Each row is a point. Two turns around zero, p and q, are shown by what they do to some points. Where does a point land after both, in the order given? Backwards means that the second turn is done in reverse. Each puzzle has new turns, and all numbers are rounded.

Turn p:
[2.5 7.0] -> [-1.0  7.4]
[ 0.3 -4.0] -> [ 2.1 -3.4]
[-0.3 -0.5] -> [ 0.0 -0.6]
[-2.5 -2.4] -> [-1.1 -3.3]
Turn q:
[-0.3  5.5] -> [1.3 5.3]
[-2.4 -1.5] -> [-2.7 -0.7]
[ 2.9 -5.8] -> [ 1.1 -6.4]
[-0.2  1.8] -> [0.3 1.8]
Where do these land?
q, then p: [-5.3 -3.8] -> [-4.5 -4.7]
p, then q: [3.4 0.5] -> [3.3 1.1]
p, then q backwards: [3.5 2.3] -> [0.9 4.1]
p, then q: [ 0.0 -3.4] -> [ 0.6 -3.3]
p, then q backwards: [-1.6  4.4] -> [-4.2  2.0]

Turn p:
[ 0.2 -2.1  1.8] -> [-0.6 -1.2  2.4]
[0.6 1.6 3.8] -> [0.9 2.7 3.0]
[ 2.1 -0.1 -8.8] -> [ 2.4 -4.1 -7.7]
[-2.9  0.6  3.1] -> [-2.7  2.5  2.1]
Turn q:
[-3.7 -2.2  1.9] -> [-4.2 -2.1  0.1]
[-4.7  2.1  3.4] -> [-4.9  0.8  3.6]
[ 1.9  1.4 -3.9] -> [ 2.7  2.9 -2.3]
[ 6.5 -1.3 -1.3] -> [ 6.4 -1.6 -1.3]
Where do these land?
p, then q: [-1.4 -3.2  2.0] -> [-3.1 -2.4  1.2]
p, then q: [-0.5  3.1 -6.5] -> [ 2.1  3.9 -5.7]
p, then q: [-1.0  3.2 -1.3] -> [ 0.9  3.4 -0.6]
p, then q: [-0.6  1.8 -0.2] -> [0.4 1.9 0.2]
q, then p backwards: [ 3.5 -4.8  6.1] -> [ 4.3 -7.3 -0.8]

Turn p:
[-4.1 -3.2 -4.6 -3.7] -> [-3.9 -6.6  0.3 -1.7]
[-3.3  0.3  2.5  2.8] -> [-3.6  3.3  0.5  1.0]
[ 4.5  1.8 -0.7  0.1] -> [ 4.6  0.5 -1.6 -0.3]
[-0.6 -2.1  4.3  1.6] -> [-1.1  2.4  2.7  3.4]
[ 5.5  2.1 -6.1  2.4] -> [ 4.8 -1.5 -7.2 -0.5]
[-2.0  1.2  4.6 -3.2] -> [-0.7  1.9  5.4 -1.9]
Turn q:
[-2.1  0.7  4.5 -1.2] -> [-0.4  1.1  4.0 -3.0]
[-1.9 -7.6  2.5 -1.8] -> [-7.9 -1.8  2.2 -0.8]
[ 6.8  3.0 -5.3  0.0] -> [ 5.5 -4.3 -5.3  2.5]
[-1.7 -3.9  3.8 -1.8] -> [-4.5 -0.9  3.3 -2.0]
[-1.1  3.8 -4.6 -0.7] -> [ 2.9  2.5 -4.7 -0.7]
[-1.8  1.2 -1.1  4.9] -> [1.0 3.8 0.3 3.8]
[1.8 2.7 0.2 0.7] -> [ 3.3 -0.4  0.3  0.4]
Where do these land?
p, then q backwards: [-2.0 -1.3 -4.1 -3.4] -> [ 3.2 -2.5  0.9 -4.1]
q, then p: [ 2.0 -0.5 -1.0  1.4] -> [-0.3  0.0 -1.6  2.1]
q, then p backwards: [ 4.6 -0.9  4.2 -4.9] -> [-0.9 -1.1 -3.2 -7.2]
q, then p backwards: [-5.4  0.1  0.7  8.2] -> [ 0.0 -1.0  8.3  5.1]
q, then p backwards: [ 0.8  2.6  0.2 -1.3] -> [ 2.0  1.6 -0.7 -1.4]
